Each row of a before or after table is a point. The points were changed in one or more steps. Then noise was added and the rows were shuffled. The steps act on how far a point lies along the listed directions, d1 being the first. Name the steps. A step turns or swaps two directions, mirrors them in a line or flattens them onto one, adds a multiple of one to another, or multiplies one. Angles are multiples of 10 degrees, from the lower direction toward the higher: turns from -170 to 170, lines from 10 to 170 but not 90. Use the fewest steps. Two steps may share a direction if one is a turn and the other turns, adds or multiplies; they go together, in the order done. Otherwise the lowest direction goes first.

Directions:
(1): [-36  27]
(2): [27 36]
Before (10 x 2):
[[ 28  17]
 [ 25  11]
 [-34 -46]
 [-12   4]
 [-19  -6]
 [ 46  36]
 [ 39   0]
 [-60 -34]
 [ -4 -14]
 [ 51   9]]
After (10 x 2):
[[-51 -29]
 [-15 -36]
 [ 12  16]
 [-27 -43]
 [ 14  -3]
 [-20 -18]
 [  2  13]
 [ 54  13]
 [ 54  42]
 [-26 -18]]
Steps: mirror d1 and d2 in the line at 20 degrees

Directions:
(1): [  7  -2 -60  10]
(2): [ 49   4   0 -37]
(3): [-27  44 -10 -31]
(4): [-24 -42  -7 -37]
Before (13 x 4):
[[ -5 -31   7  11]
 [  5  10  47  10]
 [ 38  -9   9 -43]
 [ 36 -55  16  53]
 [ 27   6  10  20]
 [ 27   5   0 -12]
 [ -2 -22   6   4]
 [ 11 -11   8  20]
 [ -9  -3  -1   1]
 [-18 -24  22  11]
 [ -5 -14   2  -4]
 [-11   2  27   8]
 [-20 -12  14   4]]
After (13 x 4):
[[-11   1 -12  17]
 [ -6   6  -7  -3]
 [-21   4 -14  22]
 [ 17 -20  11   8]
 [ 10  30  26  28]
 [-17  23 -14  22]
 [-17  -3  11  16]
 [-56 -21  15  60]
 [ -8  -9  31  15]
 [ -2  27   7  13]
 [ -8  20 -13   9]
 [ 41 -31  -5  27]
 [ -2   1 -13   8]]
Steps: swap d1 and d4; turn d2 and d3 by -70 degrees

Directions:
(1): [-38 -22 -14  22  29 -44  16 -17]
(2): [ 12   5  10  60 -30 -18  -1  29]
Before (9 x 8):
[[ 13   8  21  22 -25  13  10  16]
 [-23 -11 -12  29  11 -13   8   2]
 [-24 -23 -12 -19  35 -31  13 -21]
 [-12 -10 -12 -28   7   6  -9 -31]
 [ 13  19   2 -12  -9  21   0  14]
 [ 29  22  12 -15 -36  39 -19  18]
 [ 28  21   8  -3 -36  34  -8  33]
 [ 25  21  11 -12 -18  29  -5   7]
 [ -4  -9   6   8   0 -19  20  -1]]
After (9 x 8):
[[ -7   9  -9 -29  16  11   8  -5]
 [ -3   7  -2 -39  16  17   3 -21]
 [-24 -19 -13  14   4 -24  -3 -23]
 [ 11   0  11  10 -16  -6  14   8]
 [ 12   9  16 -24 -11  33   8  -2]
 [ -8 -15  -1  43   0 -45  10  14]
 [  1   7  -8 -60   7  36  -2  -5]
 [ -7   2  -8 -60  12  28  -9 -20]
 [  4   5   0  33 -17   7  -2  21]]
Steps: turn d1 and d2 by 80 degrees

Directions:
(1): [-13 -16  10  20  24  26 -29  43 -47]
(2): [ 10 -60  27 -23 -38  12 -22 -11   4]
(3): [-17 -23   3  45   9  45  36 -19  22]
Before (14 x 9):
[[ -8  20  -4  15 -13  -3  11 -27  18]
 [ 11 -17   3  -8 -17  -9   8 -42  24]
 [  8  53 -32 -11   9 -41  12 -27  23]
 [ 13 -32  13 -18 -37 -12  13 -30  36]
 [ -2   3  -2  18  28   8  20  11  -3]
 [  7   7  -8  16  22  17   3  21 -10]
 [ -2  45 -30  -5  12 -16  29  -3  26]
 [-18  14 -16  24  20   7   1  18 -16]
 [ 16 -56  27 -28 -32  17 -34  11  -7]
 [  5 -17   1   6  -6   6   5   8 -15]
 [-16  28 -31  -1  35 -20  19  26 -15]
 [  1  22 -13  -1   7   1   7   3 -13]
 [-19  43 -20  35  30  15  19   7 -22]
 [ 20   6  13 -25 -11 -24 -36  10 -17]]
After (14 x 9):
[[ 11 -22   9 -12  -9  -4  10 -14  18]
 [  8  -4   1 -20 -13  -4  -4  -9  -7]
 [ 13 -18  11 -32 -50  -8  -7 -37  13]
 [-16 -10   9  42  29  24   1  37 -23]
 [  3 -12  -4 -18 -26 -13   0 -24  24]
 [  5 -39  11 -32 -21   5 -33  20  -8]
 [-11 -20  19  11 -17  13 -19  -4 -12]
 [ -9  54 -30  35  41  10  28  11   6]
 [ -7 -18   8  27  25  21 -10   9 -27]
 [  9  44  -5  -3  16 -22 -10  16 -18]
 [  9 -33  14 -24  -7  -8 -57  19 -35]
 [  6 -29  -8 -52 -20 -32  -7   0   4]
 [ 22   0  -1 -19 -16  -5   9 -17  22]
 [  4   4 -12   9  -4  -1  21  -1   2]]
Steps: turn d2 and d3 by 30 degrees; turn d1 and d2 by -160 degrees
